Each wall is flat, endless, passes through zero and stands at right angles to its row. A trip goes straight from one point to another. Which walls does it cross, in order?
In the rows, zero is written as 128.

Walls:
(1): [168 102]
(2): [144 147]
(3): [155 173]
(4): [122 173]
(5): [116 126]
(6): [74  7]
(7): [ 94 190]
(8): [171 107]
(9): [ 98 129]
Trips:
[140 102] to [ 83 150] -> 5, 9, 8, 1, 7, 4, 6
[146  92] to [163 121] -> 2, 3, 6
[144 125] to [158 139] -> 4
[188 144] to [98 75] -> 4, 6, 3, 2, 5, 9, 8
[163 123] to [166 130] -> none
[141 128] to [134 173] -> 4, 7, 1, 8

Walls:
(1): [ 74 227  82 173 139 107  98 135]
(2): [150 154  91 148 230 134 127 140]
(3): [144 154 118 183  65 142 196  50]
(4): [166 156 132  27 169 124 109  85]
(5): [127 167  38 193 109  62 138 117]
(6): [ 89  96  78 144 106  40  89 151]
Trips:
[104 119 156 154 107 114 124  96] to [171  96 108 154  92 110  62 110] -> 1
[ 91 122 152  81  72 156 196 169] to [124  63 125  84 121  63 171  62] -> 4, 6, 5
[169 205 120 122 167 126  65  77] to [100 200  96 161  87 204  96 138] -> 3, 4, 2
[ 85  78 117 119 154 168 141  34] to [119 217  84 201 160 133 129 164] -> 2, 1, 5, 4, 6

Walls:
(1): [133 163 100 135  73  78 139 113 115 154 110  59 153 154]
(2): [157 114 106  89  75 111 164 136 177 141 178 141 116 134]
(3): [134 158 184 100 128 198 138 116 150 120 147 119  76 124]
(4): [125  93  90 103  90 150 194 115 177 114 146 143 114 169]
(5): [117 114 189 182 134 199 191 185 121 184  99 193 149 179]
(6): [ 72  73 112 138 178 100 188  90 155 161 142  94 195 129]
(7): [151  46  83 160 117 185 247 179 100 165  68 175 191 126]
Trips:
[104 106 122 161  86 135 153 150 153 137 184   8 140 128] to [101 179  74   9 197 138 175 178 159 151 175 157 109 149] -> 1
[204 113  91 132 117  91  77 138 162 100  99 164  89 174] to [149  24 100 130  82 240 178  58 101 108 161  96 197 121] -> 7, 6, 5, 3
[ 98 158 193 169 163 111  99 177  90 183  72  99 121 135] to [159 153 115  87 167 130 155 127 228 154 123 108 170  97] -> 6, 3, 2, 7, 5, 4
[123 144 202 158 111 106  49 148 169 105 196  94  85 132] to [141 205 114  89  46 154  90 131 196 101  68 155 115 122] -> 1, 4

Walls:
(1): [201 157 102 145 148 109  96 151 159 147 149  58 139  97 167  82  52  98
 141 136 130 144 147 138]
(2): [217 160 166  94 104 148 219 141  73 136 173 150  99 148 193  90 124 120
 138 110 146 153 101 155]
(3): [102 115 190 165 114  64 102 123 105 135 128 140 108  73 208 102 153  79
 102 119  82 100 110 139]
(4): [ 81 104  45 199 135 151 128 132 117 119  84 129 138 144  81 131 103 109
 147 141  49  88 118 114]
(5): [ 76 128 118 165 110 113 161 147 143 126 137 175  87 153 114  79  65 162
 158 129 123 121  67  83]
(6): [ 75  59  88 131  99 122  75 166 122  91  59 160 133 111 133 141  48 195
  75 190  85  66 139  57]
(7): [114 126  80 123  89 147  99 130 105 156 135 207 113 111 139 219  96 113
 115 148 164 130  37  93]
(8): [ 41 109 160 116 195 107 159 131  85 110 142 155 147 181 144 164  96 145
 120 191 231 130  68 145]
Trips:
[ 46 159  86  14  46 155  59 148 146 150  61 155 112 155 149 159 142 110
  68 174 122 173 112 113] to [ 88 114 120 113 146 134 166 124 137 154  97 150  69 123 131 133  93  93
 114 196 144 113 127 126] -> 4, 5, 3
[ 77 154 208 189 153 135  95 113 144 116 144 160  98 124 134  95  70 140
  83 126 101 180 126 147] to [172 147  98 127 107 116 131 105 148 104 174 108 123 175  74 111 136 131
  97 107 179 127  79 138] -> 6, 2, 3, 7
[115  67 157  46 191 105 186 157 115 171 117 164  92 195 143 141 156 137
 101  79  63 119  90  99] to [176 101 122  88 110 142 110  79 134  61 123 139 113  77 196 153 181 124
 185 170 116 108 134  74] -> 5, 8
[108 136 152 158 120 102 107 139 117 109 176 109 120  19 139 112 121 141
 144 128 114 189 177 135] to [131 153  93 124 138 139 182  84 110 188 167 125 171  94  97 149 145  93
 139  92 137 222 123 120] -> 2, 3, 7
[143 103 119 129  99 109 139  96 145 145 168 125 146 102 209 137 120  68
  92 127  74 131 118 100] to [124 113 149 102  51 182 186 157 129 130 191 107  93 139   7  55 116 163
 106 155 140  86 107  93] -> 5, 4, 1, 3, 7

Walls:
(1): [213 135  87 119 112 163 161 124 133 152 153  72 100 125 125 178  79 136
  96  77 158 140  70 180 125 132 179 108 115 103 133 106  94 151 113 133
 108 148  92 172 121 173 192 130  62 101 139 194]
(2): [105 146  33 167 115 136  38 166  52 158 105 120 101  90 129 202 109 110
 159 149 127 149 122 143 104 127 129  60 150 114 121  68 166 129 168 141
 134 131 139 135 123 135 116 130  76 155 111 157]
(3): [121 159 158 166 126 154  81 137 112  60 130 118 104 166  81 129 132  74
 122  54  84 159 149 138 130 101 156 171 134 171 111 103 104  71 138 131
 204 152 123 143 148 120  95 123 156 136 172 118]
(4): [141  80 125 175  96  87 116  96 176 140 108 201 134 104 149 169  63 144
 115 148 154 132 106 165 126 126 149 115 181 107 110 148 107 136 173 132
 116 116 181 159  91 146 106 103 111  81 101 132]
(5): [120 138  66 127 112  88 110 201 103 170  99 108 160  95  95  92 146 130
 160 106 149 145 173 151  93  82  66 105  71 111 132 155 132 140 138 198
 144  80 181 139 110 165 137  95  50  68 111 158]
(6): [136  90  79 126 170 124 126 144 100 157 145 121  75  66 113 159 143 108
  99  83 150 172 110 134 152 114 122 144 108 120 150 149 215 139  84 100
 142 185 139 135 118 148 202  58 186 134 121  90]
(7): [107 108 103 149 152 190 120 188 108 129 188 151 104 124 132 138 111 164
  99 127 182  95 191 123 159 173 175 177 118 127 142 120 116  64  98 195
 173 129 161 133 119 145 154 141 104  98 149 104]
Trips:
[ 66 137 131 135 121 131 110 165 143 143 106  80 151  95  72  84 131 162
 114 152 108 158 108 169  86 125 139  69 155 128 130 146  75 163 142 131
  89  98 119  71 183 125  84 185 106 133  84  86] to [117 126 151  64 127 155 133 113 154 137 120  73  99 174 156 122 134 107
 143 117 135  87 105 170 120 122 156 113 121 132 111 116  85 134  75  77
 139 172  69 137  99 141 142  90 153 157 164  92] -> 5, 2, 1, 3, 6
[187 134 128 164 161 116  85  92 104 129 109 128 177  86 117 102 147  87
 101 143 147 165  94  97  80 165 101  93 135 181 138  84 115  82 182 143
 124 150 187  98 132 201 154 129 144 109  98  96] to [153 118 112  94  65 119 143 140 136 122  97 116 144  92  78 139 151 184
 212  75 152 132 125  96 113 217  89  80 151 135 132 166 190 141 152 123
 229  83 175 135 149 150 150 141 127  75 167 158] -> 3, 1, 7

Walls:
(1): [145 153 144 129 132  36 127 135 143  94 124  70 100 120 198  80  85 192
  74 138 167 155 139 128  88 170 117 108 167 110 168 107 136 154 125  96
  52 146 138 135 149  92 135 134 129 164 165 137]
(2): [112  75  78 107 138  94 173 204 198 112  88 132 175 120 184 109 167 101
  83  93 165 106 101 128  93 158  80 152 177 143 129 134 139 126  67 148
 149 115  94  98  89 140 175  78 179  87 121 157]
(3): [171  94 158 118 125 193 145 109 156 173  87  73 134 215 158  37 123 157
 132  62 134 172  90 181 126 145  73  85  85 184 150 125  74 118 101  93
  68 118 108  92 172  32  63 134 150 162 121 136]
(4): [ 95 100 168 127 153 157 121  55 114  81 157 109 172 123 207 133 127 145
  87  97 139  82 159  86 117 145  66 149 114 173 166 163 115 182 138 136
  82 131 158 153 152 194 125 145 178  98 128 142]
(5): [142 126 203 138 125  94 161 121 191 129 188 185 117 168 115  95 131  93
  62 117 184 130 108 106 169 114 116 169 148  49  62 138 117 135 115 135
  84 118 111 116 111 150 140  96 129 180 166  94]
(6): [148 115 144  56  70 181 121 132 127  95  89 149  91 131 102  54 121 130
 219 148  93  80 179 168 194 180  64  96 105 220 194 152  84 142 190  77
 203 152  66 184 172 101 127 102  98 148  97 102]
Trips:
[120  88 164 172  63 177 153 105 113 131  61 100 149 172  89 151  93 112
 141 149 124 194 199  86 127  68 167  98 151 121 115 126 175  96 106 148
 190 113 181  72 179 162  64 125 133 113 115 140] to [172 105 122 123  63  93 129  91  89 244  35 163 116 132 109  96 116 170
 110 142 165 137  31 123 160 106 125  88 147 220  59 126 112 177 170 205
  88 135 122  67 143  82  69  88 153 102  91 125] -> 6
[162 126 134 182 128 179 101  98 133  60 149 122 139 186 165 107 138 136
 137 119  90 170 133 122 105 143 141 171 134 121 191 184 113 145  79 123
 128 137 155 137 136  82  98 146 202 124 188 126] to [ 94 102  99 150 104 183  71 106  87 117 121  82 134  93  48 121 148 111
 119  84  93 109 128 158 209 194 156 100 111 101 120 167  72 232 112 141
  83 121 180 130 111 121 145 130 159 145 121 113] -> 6, 1
[ 98 180 107 226 166 156 167 102 122  93 140  52 112 146 129  45 122 133
 217  80 140 128 172  67 138 129 133 140 169 134 120 170 111  97 122 220
  57 147 145 148  48 119 157  99 138 134 116 105] to [119 156 104 114 128 168 199  31  76  55 113 116 116 166 162 158 138 193
 173 123 175 138 107  91 129 103 158 169  96  32 117 148  77  99  62 124
 113 110 119  58 146 170  77 141 147 134 121 128] -> 1
[137 111 156 124 100 152 187 158 135 143 148  93 100 172  97  60 157  52
 139 121  72 106 160  90 193 113 118 160 168 129 139 141 165 123 123  75
  89 170 161 118 139 245 118 119 130 197 123  83] to [116 105 138 102 136 111  91 165 105  35 138 115 150  63 142 114  94 196
 146 160 110 112 126 230 197 135 151  71 118 105 138 147 196 146 175  70
 102  68 120  61  91 131 130  86 127  96 187 155] -> 1, 4, 5
[ 28 163 130 100 177 183  58 129  88 172 191 155 123 151 105 138 132 224
  78 149 168 135 154 145  88 124 125  93 146 151  99 121  97 144  67 106
 150 115 127 105 123 121 123  33  89  90 175  93] to [131 174 117 123  94 166 127 159 124  95  87 128 170  59 136 136  86 118
 162 143 140 100 152  91 172 150 126 246 161 113  89 112 117 116 145 141
  92 126 164  55 134 101 203  78 173 107 146 129] -> 2
[104 151 186  63 116 123 128  45  71 155  81 149 112  91  88  74 118 124
 148 185 110  88  46 144 132 154 127 137 185 122  95 185 117 140 150 154
 179  65 110 100  92 161 119 162 161 154 116 163] to [123  61 128  84 122 102 151 132  72 182  84 129 118  83 113 147  79 147
 153 148 134 157 109  90 107  73 164 187 103 201 205  97  92 131 119 101
  80 141 118  19 212 158 139  96 152 188 181  90] -> 5, 3, 1, 4

Walls:
(1): [181 162 107 137  82 161  97 142 183 182 125 139 110 126 191 112 125 110
 185 180 105 168 156  92 117  74 125 149 139 150 134 111 153 114 162 115
  97 188 113 135 140 111 116 134 176  78 148 147]
(2): [170 105 121  88  89 133 160 161 130  92  95 139 137 133 137  91 107  90
 118 139 138  47 152 177 147 120  86 104 148 125 145  88 110 142 140  75
 151 131  95  89 120 139  99 105 150 201 107 116]
(3): [143 129 131 113 143 119 136 115 121  97 153 120 162 144  47 115  99 162
 151  76 153 123 138 126 165 112 120 110 113 156  99 128 151  73 149 109
 158 123  75 189 193 116 109  68  56  96 133  40]
(4): [ 55 157  58  90 147 162 133 106 155 118 129 126  72 151  73 207 103 155
 124 159 135 109  87 142 109 129 103  36  53 125 149 117  72  70  91 132
 117  80  78 174 167 115 119 160  72 165 102 206]
(5): [ 62  90 182 200 120 115 152 137 113 134 157 175  47 160 113 108 148 129
 143  91 129 139 140 154 130 111 134 125 169  67 140 191  94 133 100 172
 147 120 145 110 154  80 178  92 155 148 108 124]
(6): [112 123 188  85 161 107  67 151 123 172 115  81 118 149 119 109 176  91
 134 168 123 131 177 122 115  80 140 155 151 123 159 100 170  86 127 168
 212 101 122 138 176 173 138 136  72 168 132 164]
(7): [124  77 111  79 108 119 107  89 124 145 200 121 157 124 177 145 131  96
 153 122 123 134 101 136 198 102 137  88 116 135  45 153 106 220 124 177
 128 116 197 101 178 120  67  92 152 134 113  85]
(8): [226 152 135 130 158 113 113  90 101 161 153 114 158 112  80 101 139 121
 186  62  96  94 119 166 147 152 124 187 126 135  48 194 155  79 172 132
  65 100 174  83 141  98  92 154 186 162 156  36]
(9): [161 122  90 158 116 136 157 143 175  91 175  85 161 120 118 170 139 151
  82 200  73  84 145 126 173 134 133 117 156  67 126 159  69 138 140 139
 164 167 153 101  99 176 138 160 184 207 157 141]
(10): [140 133  70 149 104 159 146 129 131 136 102  75  67 121 126 119 116  97
 138  89  84 125 115 124 129 107  81  97 177 104 142 160 158 144 123  97
 106 126  59 179 183 132 162 109 138 139 110  96]
(11): [ 90 164 159 108  65 117  99 125 149 136 128 188  95  57 120 144  84 143
  87 141 170 152 125 123 159 162  88  79 130 109 134 119 119 159 160 117
 132 153 145 122  69 174 101 116 173 133 128 109]
Trips:
[120 147 111 130 118 161 144 105 172 106 114 113 119 101 151 107 214 160
 143 164 127 121 131  92  98 197 141 159 168 160 178 148  97 124  66 110
 141  84 126  70 141 157 153 209 104 140 148 155] to [123 158 169 120 118 112  82 111 190  89 156 114 134 102 100 129 170 127
 112 178 135 122 170 144  94 147 174 116 144 123 122 169 179 153 156 100
 137 108 167  82 182  84 139 100 108 111 118 117] -> 4, 5, 8, 1, 7, 3, 11
[134 100 135 113  87 157 133 114 151  94 190 153 112 133 127 104 160 141
  95 120 133 133 146 101  75 108 162 151 105  95 198 145 114 126 156  55
 119 108 117 141 133 164 153 111  87 214 164  87] to [157  82 145 181 142 115 108 113 128 155 161  39 112 104 131 135 121 102
  86 111 165 156 199 101 123 107 120 125  89 105 152  71 186 118  89 129
 106 106  60 140 172 110 178 125  98 101 104 172] -> 11, 9, 2, 1, 5

Walls:
(1): [190 126 157  89 127 131 113 109 102 147 142 105 131  86  76 131 132 100
  89 123 148 173 130 119 142 125  95 138  92  98 135 174 132 105 149 137
 132 117 137 143 129  83 138 150 168 129 173 128]
(2): [122 142 152 124  91 131 111 116 128 149 105 149 118 148 107 132 131 119
 148 117  84  85 128 128 135 148 168 101 144 128  92 160  95 137 105  37
 161 134 134 180  66 149 137 126 169 153 162  93]
(3): [104  87 114  50 148 145  92 149 135  89 128 135  89 112 138 114 146 133
 141  82 143 121 160  68 127 128 109 183 106 122  84 176 123 122 130 124
 121 125 168 124 146 112 101 158 140 146 144 119]
(4): [148 133 139  99  83 179 143 126 180 178 103  91 147 106 163 149 122 119
  89 176 116 133 124 119  72 163 125  86 140 153  76 150 138 122 139 130
 125 121 106 135  76 103 111  86 125 132 165  81]
(5): [103  82 151  93 170 154  97 126 109 118   7 163 168  80  78 148  97 172
 109 134 119  72  71 115 114  90 149 179 182 107 153 150 154 123 105  90
  78  96 140 144 137 142 123 139 154 110 141  77]
(6): [156  83 142 130 142 127 115 144 139 131 155 137 102 178 159 113 148 140
 119 159  56 149 112 164  95 107 126  92 105  97 142 143  84 135 125  90
 138 150 138 108 139 150 126 181 144 144 106  78]
(7): [125 100 124 118 117 133 137 100 135 128 150 171 105 181 140 121 133 230
 108  84 118 127 124 111  96  72 132 140  75 111 148 144 117 130 179  89
 129  79 173 191 183 138 144 109 156 164 140 112]
(8): [ 77 169 143  90 132 155  85 150 135 129 142 139 105 130 156 117 111 160
 101 151 138  70 152 158 112 108 128 106  22 143 127 109 100 115  79 107
  96 139 156 142 167 120 102 173 142 144 119 123]
(9): [154 118 164  60 108 114 108 122 161 112 134 158 124 122 156 143 114 135
 121 107 114  90 148  94 122 123 123 122  74 102 152 138 128 159 120 158
 175 121 126 133 106 123 157 136 157 144 167  89]
(10): [ 78 154 135 121 152 141 167 142 182 110 159 167 145 153 115 171 152 136
 157  82 139  99 150 161 132  64 139 154 137 128 146 106 163 153 108  63
  59 105 146 152 146  92 137 142 110 103  89 111]
(11): [148 139 138  87 114 149 150 132 138 126 153 146 158  91 187  93 122 123
 137 105 180 107 171  95 130 142 159 126  78 165  98 170 123  90 110  88
 123  63 108 132 135 169 111 118 121 130 120 163]
Trips:
[154 145  80 121 144 120 161 152 126  97 163 120 107 115 117 133  99 121
  97 106 164 102 171 144  64 112  81 177 129 186 126 108  76 170 113 102
 164 129 131 156 113 149 140 155 159  78 117 116] to [108 137 147 148 145  88  86 113 167 144 164 115 176 173 138 149 112  94
 106 144 126  96 165 125  99 103 175 171  87  77 135  83 125 139 146 183
  74 104 116 117 114 131  90 104 111 113  80 163] -> 3, 7
[127 120 158 153 116  92 125 167 126 113 162 185 158  93 187 134 110 128
 199 113 111 102 132 131 133 161 158 102 151 115 171 125 104 140 166 115
 123 164 157 136 107 153  90 120 136  97  92 166] to [115  73  65 115 136 185  89 134 128 115 140 132 137 153 121 127  92 126
 171 139 101 105 126  88 158 100 145 142 173 138 147 128  99  98 133 116
 111 133 144 112 100 147 125 131  95  97 118  78] -> 9, 5, 3, 11

Walls:
(1): [ 84 137 120 172  86  56 140 166  67 133  70 106 125 138 147 111 136 137
 152 105 142 116 202 138  99  96 131 134  67  95  95 154 133  90 218 122
 142  94 130  86 135  75 170 190 134  43 175 107]
(2): [144 147 184 126 126 103  85 139 145 114 121 180 131 160 150  92 146 181
 147 136 118 192  41 151  57 134  64 146  86 122 184 168 169  95  69  94
  80 200 138 115 102 128 121 116  93  94  66 167]
(3): [166 132  56 115 116 140 146 107 184 155 115 192 137 149 168 120 147 142
 147 119 140 128 191 197  57 102 141 180  60 154  99  89 104 135  90  75
 157 116  75 113 142 198 126 211 110 188 143 141]
(4): [141 149 159 140 175 133 159 209 151 169 121 119 192 109 142 137 178 110
 149  60 165 162  90 105 116 182 152 205  83 131 156 118 131 176 165 182
 117 133 183  19 108 157 206 114 152 151 162 159]
(5): [136  90 163 147 147 151 145 102 126 113  93 178 154  96 137 126 125  87
 145  78 112  89 165 114 155 132 113 160 112 151  51 149 101 146 154 134
 108 147 131 135 131 150 133 188  80 171  34  84]
(6): [ 90 102 111  61 182 102 147 147 168 172 141 106 125 155  70 130 200 122
  86 125 135  78  95 114 138  88 221  66 132 131  58  86 132 166 130 165
 118 202  93 175 120 127  84 126 164 143  64 111]
(7): [113 104 134 126 150 128  93 145 110 146  96 141 146 116  82 153 139 212
  93 160 117 166 186 159  81 131 105 155  82 167 119 126 154  79 129  87
 101 102 151 101 116  45 106  68 133 108  99 139]
(8): [111 152 126 190 167 151 124 231  88 129  89 108 132  63 117 169 113 165
  76  93  97  97 134  78  64 123 150 139  69 137 169  55 157 144 162  76
 141  41 119  99 156  72 113 212 178  76  52 127]
(9): [163 210 132 140 128 117 108 159 153  86 145 102 144 153 121  75 160 124
 149  82 121  72 112 115  94  97 134  61 123  87 114 105  67 147 129 112
 140 145 158 187 151 160 115 147 149 151 160 174]
(10): [122 102 111 139 151 226 114  91 139 131  99 185  78 105 171 162 182  80
 158 156  49 117  77 101 132 142 126 186 150 153 119 100  73 128  87 249
 101  29 181 170 183 125 149 147 148 104 110 173]
(11): [138 125 152 104  91 162 141 138 174 145 114 128 147 124 144 109 108  57
 119 125  94  93 160 107  63 175 185 110 105 103  40 125 161 148 121  99
 140 104  77 143 142 132 150 134 110 115 139 172]
Trips:
[162 115 102  81 172  48  99 114 136  95 152  88 170 119 105 144  98  66
 131 161 208 194 173 126 109 105 175  99 163 125 144 130 184 177 106  98
 108 138 166 126 113 110 177 121 196 140  49 182] to [171 119 152 139 102 143 137 145 213 127 178 102 130 111  13 119 116  99
 186 192 162 150  99 167  88 133 140 105 109  98 136  71 183 123 115 160
  92 162  58 141 109  82 121 138 136 105 113 109] -> 4
[ 92  93  59 128 162 113  93 113 189 104 177 186  30 167 120 186 102 103
 146 173 168 146  82 101 202 140  89  99 146 120 120  81 102 108 204 108
  77 147 130 138 155 140 158 117  93 116  79 167] to [119 147 118 150 145 159  91  77  70 115 169 105  95 163 152 128 166  87
  98 158 210 137 147 138 118  82 144 169 206  90 177 104  78 159 107  96
 133 133 167 122 168 110 118 130 119 160 145  92] -> 2, 5, 6, 9
[129 160 134 145 135  95 135 166 138  93 125  98 133 157 110 154 143 144
  74 142 105  87 155 105  80 147 118 132 141  81 153 191 135  59 129 143
 123  93 124 172  81 124 114 124 118  41 128 123] to [145 147  58 166 145 117 150  56 150 149  84 171 116  98 166 111 128  81
 141 102 136 214  69  68 168  37 126 184  87 162 158 184 171  77 135 171
  86 118 165 177 130  63 153 172 121 123 109 104] -> 11, 10, 9, 5, 7, 4, 8

Walls:
(1): [171 145 175 160 145 118  96 142 118 111  79 147 115 161  89 156  94 113
 204 108  99 141 123 103 115  92 111 104 108 109 198 122 128 180  89 126
  41 131 155  59  79 168 107 163 130 122  49 210]
(2): [163 142  45 128 194 123 128 142  73 117 135 148 164 159  69 162 101  76
 155 109 109  74 159  90 144 135 143 127 158 158 105  84  93 112  65 112
  99  48 186  84 216  92 139  58 172 112 138 135]
(3): [161 137  85 111 125 105 167 172 137  80 117 183  93 148 129 249 170 151
  38 141 125 190 115  58 122 139 109 125 190 135 120  77 123 120  75 120
 110  89 113 192 105 116 151 189 130 106 121 114]
(4): [129 112  70 157 121 132 101 119 169 112 171 114 113 122 165 186  78  69
 160 117 122 105 164 113 151 143 211 139 123 100 132 144 118 107 110 160
 133 102 146 133 130 150  91 149 123 137 155 121]
(5): [123 132 152  90 105 117 110 116 178 153 102 138 139 124 131 147 117 126
  86 165 131 105 105 140  58 120 147 170  84  88 121 111 155 156  61 106
 210 188 140 143 127 139 103  87  93 106  86 111]
(6): [119 103 107  93 129 138  54  60  85  76 151  41  92 139  94 105 130 111
 109 117 103  98 166 179 112  93 114 119 184 151 100 142 196 128  61 131
 110 153  86 116 126 133 169 154  89 169 137 129]
Trips:
[109  92 166 194 160 161 106 175 136 173 136 150 144 173 152 108 144  87
 140 131 101  96 107 156 183 188 123 141 146 145 144  76 144 156 152 123
 153 181 129 136  93  98 151 108  51 171  73 131] to [107 132 125 104 104  96  59 110  66 177  69 117  97 122  74 106  38 147
 102 117  82 162 136 126 150 129 109 148 128 113 109 177 143 151 221  89
 187 119 134 163  82  38 109 117 102 171 112 105] -> 1, 6
[118 180  82 123 190 143 143 151 123  96 108  92 127 115 179 114 119 105
 146 105 149 146 139 106 185 116  56 123  82  73  92 104 107 149 155 176
 105  84 208 117 162  94 190 156 142 135 157 115] to [158 128  73 138 119 102 158 113 162 190 111 118 155 139 113 113 121 163
 153 173  78 134 104 112 131 114 134 114 108 167 139 159 147 104 127 108
 138  98 107 135 128 207 134 147 146 149 105  78] -> 3, 2, 5
[136 139  92 152 122  80 100 160 139 154 130 182 170 128 109 157 116 107
  58 127 140 121 160 130  90  86  36 154 150 129  76 115  79 173 175 132
  93 190 118 123 148 100 123 109 200 164 125 121] to [ 97 166  56 118 125  96 126 145 137 127  98 108 103  97  69  83 136 110
 103 128  92 168 165 157 170 171 137 128 189  90 127 121 100 135 133 135
 141 106  85 160  88 137 117 132 141 101 167 125] -> 5, 6, 4
[132 174 122 105  87 111  85  79 118 157 134 105  87 133  93  61 128 154
 126 155 177 118 125 116 109 216 150 178 115  94 101 141 107 134 106 141
  92 178 145 167 167 113 126 144 116 154 111 102] to [118 148  88 187 133 125 167  82 154 147  78 117 134  89 136  60 172  93
  54 130 154  83  99 121 158 166 124 135 147 114 161 126 103 174 106 142
 141 145 103  70 115 104  81 169 123 125 114 123] -> 6
[ 82 138 130 118 127 117 127 137 101 184 141 192 154 171 136 109 109  57
 127 149 159 100 122 139 134  68 178 106 114 148 152 189  99 122  93 129
 122 105  75 147 157 113 113  52  77 121 150 178] to [166 121 118 158 115  85  84  98 140  79 188 106 116 125 168  96 116 194
 130  99 139 158 116 127 102 136 131 157 109  66 132 137 137 121 116  85
 171 120 125 149  78 144 112  83 181 106 150 167] -> 2
[ 94 102 146  83 129  86 142 167 127 195  66  85 218 125 132 158 109 151
 129 118 151 165 123  67 157 111 139 117 101 154 174 132 172 105  95 133
  81 153 107 103 107 122 117  74 164 144 165 149] to [118 138 100 134 198 159 120 141 106 170 132  86 104 118 132 167 112 133
 161  90 131 148 128 170  82 132 105 168 131 148 110 145 100 166 115 113
  54 130 129 143 139 116 107 143 111 117 151  90] -> 5, 6, 4
[ 90  99 107 155 108 160 127 104 193 112 223 133 178 109 117 113 150 159
 125 134 139 160 133 178 138 140  83 105 114 192 133  84  51  77 131  87
 152 160 142 147 128 161 171 121 164 156 139 162] to [113 212 132 130 152 172 181  81 115  82 156 146 136 126 119 119 122 114
 100 132 106 101 113 148 143 129 153  95 126 109 117 115 150 120 201 148
 139 136 143 138 150 119 126 175 155 117 202 108] -> 4
[164 115 101 142 163 113 115 120 133  86 176 148 152 110 130 115 152  85
 118 186 115 155 122 110 116 107 148  70  86 107  67 176 157 187 172 113
  81  87 140 131 141  74 138 136 185 131 115 152] to [128 118 145  92 110 154 146 157 158 164 120 122  92 170 147 103 146 165
 109 184 101  93 149 112 127  83 180 167 135 101 162  70 141  95 112 112
 113 105 124 116 195 144  91 145 167 192 127 118] -> 1, 5
